Each row is a point. The window is the flat piece filled in between its corners: a triangle in 3 columns, a solid with four corners in 4, and so on. A path goes straight from each point to the next, and from the last back to the first. List the points from which the path goes on through the window.

Window:
-.74,.03,-.46
-.47,-.62,-.25
.72,.23,.25
Path:
(1): -.10,.27,.20
(2): .36,.12,-.68
(3): .00,.10,-.73
(4): -.44,-.01,.08
(5): -.65,-.58,.40
(6): -.12,-.70,-.33
(7): -.06,.25,-.75
(8): -.51,.44,-.04
Through the window after points: 3

Window, 4 rows:
.09,-.30,.24,.19
-.03,-.14,-.94,.20
.65,-.06,.34,.38
.28,.23,-.04,.29
Path:
(1): -.07,-.15,-.80,.44
(2): .06,-.13,-.75,.06
(3): .59,.09,.09,-.04
(4): .24,.01,.16,.81
(5): -.06,-.14,-.80,.45
(6): .06,-.12,-.81,.04
(7): .32,-.03,-.44,.12
(8): .16,.03,-.23,.75
(9): -.20,-.13,-.64,.47
(10): .08,-.12,-.80,-.23
(11): .02,-.12,-.81,-.26
(12): -.12,-.03,-.78,.65
(13): .31,-.22,-.06,.43
(14): .41,-.12,-.10,.03
(15): .46,-.15,-.30,-.16
(16): .13,-.32,-.28,.63
Through the window after points: 1, 3, 5

Window:
-.34,.09,-.62,-.10,.07,.48,.10,-.24
-.12,-.14,-.08,-.11,.47,-.05,-.17,-.09
-.15,.32,.21,-.04,.21,.12,-.13,-.10
-.21,-.06,-.09,-.14,-.13,-.25,-.19,-.05
-.38,-.40,.09,-.21,-.35,.94,.02,-.29
-.20,.23,-.18,.41,.22,-.37,.27,-.01
.20,.11,.04,-.13,-.02,-.43,.27,-.03
.26,-.05,-.11,.06,-.11,-.05,-.15,-.12
Path:
(1): -.11,-.03,-.10,.04,-.04,.16,.10,.10
(2): -.17,-.02,-.10,-.09,-.09,-.14,-.11,.20
(3): -.20,-.04,-.09,-.14,-.06,-.22,-.16,-.57
(4): -.14,-.07,-.04,.01,-.04,.18,-.03,-.30
(5): -.11,-.10,-.05,-.01,-.04,.27,.07,.18
(6): .02,-.01,-.08,-.02,.14,.06,-.11,.05
(7): .00,-.01,-.04,-.02,.11,-.06,-.12,-.28
(8): -.13,.11,-.10,.03,.06,-.21,-.03,-.40
(9): -.09,.16,-.18,-.06,.15,-.03,.02,.46
(10): -.24,.06,-.10,-.04,.24,.09,-.03,.13
(11): -.23,.08,-.08,-.10,.26,-.01,.01,-.46
(12): -.17,-.01,-.02,-.13,.01,.15,-.05,-.34
(13): -.05,-.06,-.07,-.20,.03,.29,-.05,.26
(14): -.03,.16,-.23,.24,.19,-.17,.04,.48
(15): -.13,.15,-.17,.09,.13,-.33,.12,-.42
(16): -.15,-.07,-.04,.07,-.05,.11,.01,-.34
Through the window after points: 2, 4, 6, 16

Window:
.46,-.30,-.56,-.32,.88,-.30,-.27,.17,.08
-.30,-.44,-.03,-.46,.28,-.07,-.90,-.40,-.01
-.22,.28,-.71,-.36,-.68,-.27,.18,-.47,.02
-.08,-.34,.36,-.80,.21,.20,-.30,-.85,-.32
.42,.55,-.14,.09,.43,.02,.03,.70,.17
-.44,-.49,.00,-.33,-.51,.03,.21,-.30,-.37
.51,.15,.13,.31,.48,-.52,-.05,.14,.14
-.02,.73,-.15,.31,.94,-.50,.29,.49,.00
-.29,.17,-.58,.53,-.71,.48,.77,-.48,.13
Path:
(1): -.23,-.25,-.04,-.34,.10,.03,.04,-.41,.27
(2): .14,.07,-.22,-.02,-.04,.17,-.13,-.42,-.51
(3): .37,.36,-.22,.12,.46,-.28,-.22,.05,-.17
(4): -.02,.05,-.09,-.14,.57,-.26,.15,.10,.90
(5): -.12,.11,-.35,-.08,.10,-.31,.13,.14,.54
(6): .15,.23,-.51,.30,.03,-.18,-.16,.01,-.50
(7): -.05,.20,-.53,-.13,-.29,-.11,-.02,-.40,-.30
(8): -.29,-.03,-.25,-.48,-.36,-.25,.24,-.30,.52
Through the window after points: 1, 7

Window:
-.87,-.48,-.33,-.12,-.26,.05,-.28,.50,-.16,.49,.05,-.28
-.47,-.02,.19,-.74,-.36,.27,.25,.24,.16,.19,.14,.11
-.64,-.35,-.38,-.61,.34,-.21,.37,-.17,-.23,.11,.19,-.06
.06,.33,.01,.57,.26,-.33,-.11,-.20,-.10,-.33,.37,.29
-.42,.06,.41,-.38,.42,.17,.04,.33,.57,-.06,-.06,.10
-.50,-.37,-.45,.06,.01,.29,.16,.50,.03,.63,.16,.13
-.05,.10,-.26,.01,.02,-.30,.18,-.18,.32,-.58,-.13,.29
-.46,.13,-.14,.00,-.02,-.11,.08,-.56,.54,-.40,.44,.33
-.56,.24,-.08,.35,.01,-.36,.18,.53,.17,.53,.03,-.05
.27,.24,.02,.39,.33,-.47,-.09,-.60,.32,.04,-.09,.10
-.04,.56,-.63,.28,.51,-.49,-.42,.11,-.04,.45,.03,.08
.24,.16,-.03,.18,.36,-.73,-.22,.18,.45,.12,.31,.25
Path:
(1): -.59,-.09,-.09,.02,.08,-.18,.03,.08,-.01,.22,-.10,.41
(2): -.47,-.08,-.18,-.05,-.02,-.21,-.11,.14,.03,.19,-.11,.43
(3): -.27,-.07,-.29,-.01,.05,.06,.14,.19,.18,.14,.23,-.26
(4): .00,.19,-.27,.12,.12,.15,.15,.12,.38,-.17,.30,-.33
(5): -.30,.11,-.09,.10,.05,-.26,-.07,-.06,.26,.04,.06,.38
(6): -.69,-.13,-.11,.07,.10,-.25,-.09,.07,-.08,.20,-.14,.59
(7): -.32,.02,-.26,-.16,.09,-.12,.04,.15,.09,.24,.18,-.18
(8): -.15,.05,.03,-.04,.06,.12,.18,.19,.45,-.12,.48,-.54
(9): -.54,-.18,.09,-.13,.10,-.06,.02,.14,.19,.09,-.02,.31
(10): -.48,-.02,.08,.08,.15,-.33,-.15,-.17,.15,-.10,.10,.94
(11): -.02,.31,-.20,.12,.04,-.02,.17,-.16,.24,-.21,.44,-.44
(12): -.13,.36,-.27,.22,.07,-.07,.19,.10,.19,.05,.25,-.44
Through the window after points: 2, 6, 10

Window:
-.31,.19,.00,-.01,.25,.07,-.03,.07,.00,.27,-.06,.25,.32,-.17
-.19,.31,.27,.17,.42,-.08,-.36,.10,-.08,-.16,-.12,-.06,.23,-.06
-.22,.31,.43,-.46,.42,.38,-.37,-.42,.14,.07,.15,-.23,.00,-.25
.17,-.34,.12,.29,-.11,.43,.07,-.09,-.04,.01,.06,.29,.18,-.05
-.09,-.08,.04,-.05,-.16,-.05,.30,-.03,-.24,.08,-.15,-.23,.29,-.08
-.03,.60,.59,-.37,-.33,-.35,-.02,-.04,-.42,-.28,-.09,.13,.07,-.21
-.21,.30,.21,.00,-.09,.27,.06,-.15,.30,.14,-.19,.02,-.18,-.15
.13,.11,-.12,-.07,.34,-.09,.06,-.81,-.08,-.06,-.12,-.07,.01,.04
.04,.14,.47,-.10,.20,.03,.16,.06,.19,-.02,.10,.10,-.01,-.20
-.40,.25,-.09,.07,-.06,-.01,-.04,.15,.31,-.11,.12,.08,.41,-.07
-.42,.35,-.04,.19,.13,.06,.02,-.06,.15,.22,.31,-.06,-.20,-.21
.09,.08,-.18,.02,.41,.33,-.13,.18,.01,-.09,.00,.08,-.06,-.13
-.40,-.27,-.01,-.07,-.02,-.20,-.10,.36,.20,.23,.04,.10,-.48,-.34
.94,-.37,-.02,.39,.09,.27,-.27,.24,.14,.24,.07,.21,.15,-.08
Path:
(1): -.20,.18,.14,-.12,.14,.11,-.11,.01,.06,.13,.08,-.01,.12,.22
(2): -.10,.15,.05,.04,.17,.12,-.08,-.14,.14,.02,-.01,.09,.16,-.54
(3): .04,.02,.07,.16,.12,.05,-.01,-.13,-.02,-.07,-.06,.03,.17,-.48
(4): .08,.02,.13,-.14,.12,.03,-.04,-.02,-.10,.09,.09,.07,.08,.34
(5): .02,.13,.18,-.07,.04,.10,-.04,-.01,.03,.00,.09,.06,.01,.09
(6): -.02,.12,.22,.01,.04,.03,-.03,-.07,.05,-.10,.00,.03,.06,-.36
(7): -.03,.13,.04,-.01,.15,.02,-.02,-.23,-.02,-.03,-.06,-.04,.12,-.28
(8): -.11,.12,.19,-.25,.12,.08,.02,-.11,-.04,.19,.06,.06,.05,.43
(9): .04,.14,.20,-.05,.15,.13,-.03,-.01,.05,.07,.11,.04,.01,.19
(10): -.07,.02,.17,-.03,.26,.18,-.02,-.13,.10,-.10,-.06,.06,.04,-.68
(11): -.09,.15,.10,.01,.10,.09,-.05,-.28,.05,-.06,-.12,-.08,.20,-.65
(12): -.07,.07,.14,-.20,.16,.08,.03,-.12,-.09,.11,.04,-.10,.01,.30
Through the window after points: 1, 7, 9, 11

Window, 14 rows:
-.02,.08,-.21,.26,.11,-.07,.20,-.04,.06,-.19,-.16,.02,.17,-.03
-.10,.08,.12,.24,-.23,.02,.29,-.20,.08,-.03,-.23,-.30,.18,-.08
-.45,.22,-.22,.09,-.21,.03,-.03,.29,-.10,-.01,-.23,.05,.08,-.07
.30,-.04,.19,.38,-.08,.13,.06,.24,.14,.58,-.02,.10,.17,-.03
-.01,-.21,.00,.25,-.05,.16,.07,-.16,-.15,-.12,-.13,.00,.00,-.14
-.06,.00,.13,.29,-.27,-.27,.12,-.20,.11,-.09,.01,-.03,.01,-.11
-.23,-.01,-.04,-.41,-.29,-.02,.09,.31,.48,-.33,.24,-.06,.03,.10
.08,-.02,.14,.26,-.19,-.02,-.22,-.20,-.07,.01,.14,-.25,.37,.01
-.08,-.02,-.04,-.14,.05,-.22,.27,.15,-.52,.30,-.04,-.12,-.19,.03
-.21,-.10,-.09,-.12,.21,-.13,.17,-.73,-.32,.23,-.09,.09,.09,-.21
.27,-.14,.12,.17,-.47,-.01,-.04,-.02,-.34,.00,.02,.06,.56,.04
-.06,-.10,-.94,-.37,-.60,-.02,-.43,-.16,.00,-.09,.08,-.20,.09,.03
.24,.05,.18,-.03,-.12,-.13,-.05,-.14,.15,-.06,-.16,-.14,.02,-.19
.02,.49,.05,.09,-.34,.07,.11,-.33,-.07,.06,.12,-.17,-.06,-.09
Path:
(1): -.02,-.01,-.02,.04,-.19,-.14,-.01,-.13,-.03,.03,-.15,.04,.04,.44
(2): .04,-.01,-.12,.04,-.26,-.02,-.16,-.21,-.04,.02,-.13,-.07,.09,.37
(3): -.05,-.03,-.22,.07,-.18,-.05,.04,-.06,.00,.01,.17,-.14,.22,-.50
(4): .03,-.01,-.01,.14,-.18,-.05,.10,-.06,-.14,.12,.08,-.04,.27,-.25
(5): .09,-.01,.09,.13,-.16,.06,-.04,-.11,-.02,.19,-.14,.04,.12,.18
(6): -.03,.02,-.03,.17,-.19,.02,.08,-.17,.04,.03,-.23,.07,.02,.31
(7): .06,.05,-.03,.17,-.06,-.02,.10,.02,-.03,.04,.03,-.06,.17,-.21
(8): .00,.00,.12,.13,-.13,-.06,.13,.02,-.04,.05,.04,-.12,.20,-.42
(9): .02,.05,.12,.11,-.09,-.06,.06,-.17,-.06,.02,-.13,-.04,.02,.14
(10): .00,.03,-.04,-.02,-.21,-.08,.04,-.20,-.14,.03,-.15,-.09,.07,.27
(11): -.11,.00,-.16,.04,-.17,-.06,.07,-.08,-.09,.06,.01,-.13,.07,-.24
(12): -.14,.11,-.08,.14,-.14,.02,.08,.12,-.05,.06,-.04,-.05,.18,-.26
(13): -.21,.09,-.07,.08,-.24,-.01,-.02,.03,-.01,.05,-.23,.03,.02,.18
(14): -.03,-.06,-.06,.02,-.14,-.01,-.10,-.17,.03,-.11,-.21,.06,.09,.38
(15): -.04,-.10,-.21,.05,-.20,-.05,.04,.09,-.03,.05,.03,-.12,.17,-.24
(16): -.04,.02,-.06,-.13,-.20,.03,.15,.07,-.14,-.01,.20,-.17,.15,-.45
Through the window after points: 2, 4, 6, 10, 12, 16

Window:
.16,.09,.29,.33,.12,.29,-.21,.33,.23,-.06,.07,-.41,-.50,.02
.27,.05,.15,.00,.29,.34,.19,.16,.29,.23,-.02,-.94,-.17,-.18
.13,.23,-.57,.21,.15,.08,-.34,.40,-.29,.19,.34,-.03,.30,.23
.34,.03,.14,.00,.25,.41,.11,.07,-.02,.05,-.48,-.16,-.37,-.15
.03,-.08,.17,.47,-.04,.00,-.04,.59,.25,-.15,-.35,.02,.05,-.39
-.16,.03,.19,.30,-.16,.25,-.03,-.07,.22,.30,-.46,.27,-.23,-.21
.05,.35,-.20,.17,.23,-.25,.43,.39,.22,.43,-.16,.19,-.24,-.42
-.10,-.09,.02,-.07,.22,.20,-.31,.25,.56,-.03,-.08,-.14,-.18,-.16
.22,-.24,.21,-.39,-.16,-.13,-.25,.01,.10,.24,.46,-.04,.21,-.02
-.38,.54,.12,-.08,-.03,.03,-.32,.09,-.08,.09,-.11,.24,-.06,.16
.14,.11,-.22,-.06,-.59,-.15,-.23,-.22,-.13,-.10,-.46,.13,-.29,.30
.07,.18,-.40,.18,-.43,.03,.17,-.06,-.24,-.28,-.08,.25,-.11,-.03
.12,-.16,-.04,.22,.17,-.21,-.19,-.30,.06,-.08,-.19,.28,.22,-.03
-.42,-.43,.36,.04,-.13,-.18,-.08,.30,-.11,.09,.00,-.08,-.37,-.13
Path:
(1): .06,.10,-.18,-.02,-.10,-.02,-.36,-.05,-.09,.16,.02,.03,-.12,-.30
(2): .05,.24,-.08,.17,-.01,-.07,-.45,-.10,-.23,.06,-.13,.10,-.27,-.57
(3): -.01,-.04,-.03,-.03,-.20,.06,.10,.09,.09,.06,-.10,.01,-.11,.36
(4): .02,-.18,.24,-.16,-.18,.05,.17,.22,.34,.11,-.01,.19,.11,.46
(5): .06,-.09,.07,-.04,-.07,-.08,-.23,.06,-.04,.12,.15,-.09,-.07,-.25
(6): .06,.17,-.07,.03,-.03,-.08,-.19,.03,-.01,.11,-.18,-.10,-.18,-.39
(7): .03,.09,-.01,.08,.02,.07,.13,.22,.17,.12,-.02,.03,-.10,.02
(8): .03,-.04,.07,.12,.08,.10,.02,.27,.23,.04,-.07,-.01,-.14,.06
(9): -.03,.04,.09,.10,.04,.12,-.27,.17,.10,.05,.01,-.21,-.14,-.42
(10): -.06,.00,.04,.10,-.07,.05,-.22,.03,.12,.09,-.18,-.02,-.18,-.26
(11): -.13,-.10,.22,.13,.00,.29,.19,.31,.40,.13,-.33,.24,-.25,.34
(12): .03,.02,.03,.04,-.04,.06,.09,.00,.09,.09,-.06,.08,-.08,.24
Through the window after points: 4, 6, 10

Window (14 x 14):
.04,-.11,-.17,-.60,.44,-.02,-.40,.32,.02,.06,.25,.32,.26,.15
-.58,-.42,.13,.25,.05,.45,.06,-.03,-.01,-.42,.25,-.24,.05,-.41
.61,-.24,-.20,-.23,.33,-.26,-.42,.05,-.24,-.13,.18,-.22,.18,.37
-.02,.34,.05,.43,.13,-.23,.18,-.30,-.66,.02,.37,.71,-.61,.35
.32,-.09,.48,-.33,.35,-.50,-.12,.38,.26,-.38,.03,.03,.54,.59
.47,.39,.29,.40,.23,-.03,.48,.56,-.64,-.51,.10,.60,-.66,.06
-.49,-.74,.64,.16,-.10,-.06,.53,.27,-.48,.29,-.43,.09,-.42,-.13
.58,.23,.22,-.38,.33,-.04,-.06,-.09,.22,.57,.58,-.47,.38,.26
-.25,-.16,.25,-.13,.23,-.05,-.70,.35,.15,.22,.26,-.38,-.11,.25
-.01,-.18,.08,-.37,-.03,-.55,-.06,.55,-.21,-.01,.75,-.14,-.02,.27
.10,-.02,.35,-.35,.22,.41,-.41,-.06,-.45,.16,.50,-.28,.47,.40
-.10,.39,.08,.79,.64,-.14,.35,.20,-.94,-.19,.34,.33,-.19,-.24
.10,-.42,.04,.30,.19,.21,-.27,.31,-.05,.17,.52,.17,.27,.27
-.57,.10,.06,.56,-.49,.18,.35,.56,-.26,-.22,-.28,-.29,.30,-.37
Path:
(1): .11,-.10,.49,.17,.08,.05,-.24,-.01,-.12,-.05,.14,.19,.12,-.31
(2): -.14,-.13,-.27,.10,.45,.25,.50,.37,-.30,-.13,-.04,-.26,-.07,.64
(3): -.45,-.17,.09,.16,.49,.11,.59,.30,-.37,.16,.18,-.17,-.12,.73
(4): .30,-.04,.41,.09,-.04,-.10,-.39,.03,-.28,-.12,.21,.15,.14,-.65
(5): .11,-.22,.55,-.08,.01,-.03,-.15,.03,-.33,.11,.39,.23,.03,-.34
(6): -.34,-.17,-.25,.09,.34,-.02,.29,.50,-.05,-.01,-.03,-.41,-.06,.68
(7): -.03,-.03,-.08,.03,.50,.25,.02,.35,-.06,.02,.14,-.36,.04,.50
(8): -.07,-.19,.54,.05,-.28,-.39,-.37,.32,-.38,-.10,.28,.09,.27,-.61
(9): .34,-.40,.67,-.19,-.04,-.38,-.52,.11,-.25,-.04,.75,-.04,.21,-.27
(10): -.21,-.01,-.02,-.10,.21,-.06,-.08,.44,-.11,.08,.23,-.17,-.10,.42
(11): -.02,-.14,-.10,.09,.47,.17,.43,.19,-.30,-.16,.15,-.20,.11,.54
(12): .25,.05,.31,.07,.11,-.14,-.02,.15,-.37,-.04,.31,.25,.09,-.05
Through the window after points: 3, 5, 9

Window, 14 rows:
.34,.21,.02,-.36,-.15,-.16,-.89,.23,.57,.71,-.05,.34,-.21,.15
-.08,.49,-.27,.22,.59,-.23,.07,.21,.17,.04,.11,-.38,.39,-.42
.23,.17,-.07,.04,.25,-.06,.15,-.24,.34,.14,.16,.28,.30,.07
-.19,.17,-.12,.29,.03,-.14,-.05,.16,.41,.21,.47,-.05,-.27,-.02
.38,.14,.20,-.18,-.63,-.27,-.18,-.38,-.29,.29,-.07,.48,-.94,.23
-.14,-.36,-.07,.35,-.39,-.42,-.26,.02,-.10,-.22,.02,.05,.32,.25
.24,-.26,.17,.10,-.85,-.25,.23,-.08,.24,-.07,-.34,-.10,-.06,.07
.11,-.27,-.18,-.58,-.38,-.32,.37,.13,-.24,.52,.57,.25,-.56,-.05
.15,.13,.18,.12,-.53,.32,.14,.26,-.04,-.62,.19,.46,.15,.84
.44,.10,-.07,.09,.26,.34,-.45,-.19,.35,.21,-.19,-.16,-.02,.06
-.40,-.27,.43,-.23,.06,-.54,.20,-.11,-.33,-.13,.19,.07,-.24,-.02
-.67,-.16,.06,-.09,-.47,-.33,.39,-.04,-.28,.31,-.09,-.02,.09,.11
-.08,.59,.18,-.14,-.12,.07,-.19,-.48,-.08,-.41,.52,-.05,-.13,.24
.06,.25,.57,.22,-.38,-.09,.02,-.18,-.21,.33,.18,-.24,.16,.04
Path:
(1): .22,.17,.13,-.11,-.31,-.26,-.16,-.11,.00,.24,.01,.08,-.39,.39
(2): .03,.12,.11,-.14,-.40,-.02,-.19,-.27,-.11,.07,.17,.47,-.37,-.17
(3): -.12,-.06,.16,.04,-.26,-.06,.07,.01,.00,-.11,.15,.21,-.02,-.01
(4): .02,.08,.11,-.04,-.17,-.29,.11,.01,-.02,-.02,.08,-.07,-.08,.40
(5): .23,.06,-.10,-.02,-.08,-.33,.05,-.07,.03,.27,.03,-.31,-.02,.41
(6): -.15,-.03,.12,-.06,-.13,.04,-.04,-.05,.02,.09,.05,.19,-.09,-.20
(7): .03,-.02,.19,.02,-.47,-.01,-.13,-.07,-.04,-.07,.10,.34,-.03,.08
(8): .21,.08,.15,.01,-.28,-.30,.06,-.15,.16,.22,.13,-.33,-.20,.77
(9): .16,.10,.02,-.16,-.02,-.62,.28,-.06,-.04,.33,.38,-.39,-.30,.49
(10): -.06,.05,.13,-.12,-.28,.03,-.15,-.07,-.01,.00,.15,.30,-.11,-.14
(11): -.21,-.09,.09,.02,-.32,.00,-.13,-.11,-.09,-.18,.33,.45,-.04,-.62
(12): .08,.10,.14,-.06,.09,-.44,.17,-.07,.01,.23,.07,-.29,-.03,.68
(13): .08,.14,.15,-.31,-.08,-.41,-.09,-.15,.06,.50,.05,-.29,-.09,.68
(14): -.03,.00,.01,.14,-.32,-.10,-.15,-.08,.08,.22,.07,.35,-.19,-.84
(15): .07,-.07,.07,-.01,-.22,-.04,-.12,.08,.07,.27,-.06,.20,-.04,-.12
(16): .25,.09,.06,-.03,-.02,-.52,-.01,-.11,.18,.31,.19,-.22,-.12,.45
Through the window after points: 1, 3, 5, 9, 11

Window (14 x 14):
.02,.35,.06,.04,.09,-.09,.37,.32,.43,.12,-.20,-.10,-.50,.05
-.04,-.08,.40,.18,.35,.36,-.26,.51,-.50,-.29,-.01,.22,-.26,.08
-.21,-.04,.08,.16,-.24,-.03,-.03,.03,.30,.63,-.21,-.39,-.18,.08
.15,-.32,.15,.15,.24,.49,-.45,.43,-.24,-.56,.00,-.30,-.75,-.37
.44,.21,.19,.14,.18,.94,-.65,.40,-.08,-.30,-.20,.41,-.35,-.14
.24,.21,.04,.37,.00,-.29,-.09,-.16,.18,-.06,-.04,-.40,-.22,.32
.19,-.07,-.33,-.06,.71,.81,-.49,.40,-.14,-.25,.21,.32,-.19,-.12
-.05,-.04,-.08,.29,-.25,.07,.35,-.35,.21,.18,-.03,.24,-.43,.07
.19,-.10,-.18,.17,-.39,.14,.41,.23,.28,-.01,-.20,-.14,.12,.17
.21,-.07,.45,-.07,.00,-.07,.47,-.34,.40,.25,-.14,-.36,-.04,.01
.15,.26,.12,-.28,-.03,.54,-.41,.36,-.39,-.33,.39,-.04,-.43,-.14
-.33,.34,.07,.37,-.16,-.09,.38,-.24,.38,.04,-.20,-.32,.12,-.27
-.04,-.07,.35,.39,-.28,-.28,.20,.07,.74,.15,.33,-.15,-.08,-.07
-.30,-.03,.12,-.14,-.17,-.03,.00,-.13,.56,-.19,-.25,-.07,-.15,.29
Path:
(1): -.09,.16,.05,.27,-.12,.34,.33,.01,.42,.00,.05,-.33,-.29,-.04
(2): -.12,.12,.15,.24,.18,.38,.28,-.06,.39,-.10,.04,-.34,-.35,.11
(3): .18,.05,.00,-.06,-.33,-.27,.07,-.03,.29,.17,-.21,-.02,-.08,-.14
(4): .14,.05,.05,.01,-.23,-.16,-.05,.11,.28,.06,-.22,.09,-.10,-.22
(5): .03,.03,.22,.25,-.11,.22,.11,.05,.12,-.16,-.05,-.33,-.40,.18
(6): .02,.12,.17,.05,-.08,.40,-.12,.11,.08,.06,.04,-.17,-.27,.13
(7): .00,-.08,-.16,.00,-.02,-.36,-.15,.31,-.05,.09,-.10,.07,-.34,-.55
(8): .10,.07,.09,.18,-.17,-.37,-.04,-.07,.08,-.01,-.08,.09,.13,-.36
(9): -.25,.29,.06,.26,.07,.60,.28,-.01,.33,-.05,-.04,-.52,-.53,.33
(10): .09,-.01,.13,.34,.14,.57,.11,.11,.17,-.10,.13,-.16,-.50,.10
(11): .03,.01,.03,-.14,-.02,.16,-.16,.21,.09,-.07,-.05,.14,-.12,-.19
(12): .02,.19,.05,.09,-.06,-.08,-.01,-.03,.22,.08,-.24,-.03,-.13,-.12
Through the window after points: 6, 8
